Rows are points. Before rounding, the points of a table are all equally far from one centre. They may lie mostly on one side of it. Write the centre, to within rounding.
In the rows, zero is written as 128.

Points:
[[ 87 160]
 [ 88 165]
 [122 113]
 [ 98 180]
 [ 90 135]
 [ 87 146]
 [ 98 123]]
Centre: [125 151]

Points, 16 rows:
[[130 132 105  67 164 108 102 138 170 121 137]
 [ 86 111  91  98 128  83 120 140 144  94 145]
 [128 123 102  53 142 101 159 159 145 107 136]
 [ 74 107 132  76 105 114 124 153 160  73 139]
 [ 96  98 117  83  91 107 122  77 153  77 164]
 [120 144 127 124  94 127 114 151 211 101 120]
 [111 157 109 100 121  97 107 167 136  56 170]
 [103 151 153  86 136  85 133 121 169 100 167]
 [100 112 111 101 146 126  83 103 108 101 194]
 [183 127 136  90 123 118 137 161 184 120 165]
 [117 147 109  64 142 106 112 161 122 114 180]
 [121 101 109  71  76 128 147 148 164  82 171]
 [123 101 146 106 161  78 100 136 160 113 145]
 [174 118 100  45  93  95 104 154 119  91 140]
 [125  97 161  90 121  92 165 127 172 121 100]
 [108 108 110  88 138 105 162 143 140 107 184]]
Centre: [143 132 136 111 111 142 122 119 118  98 125]
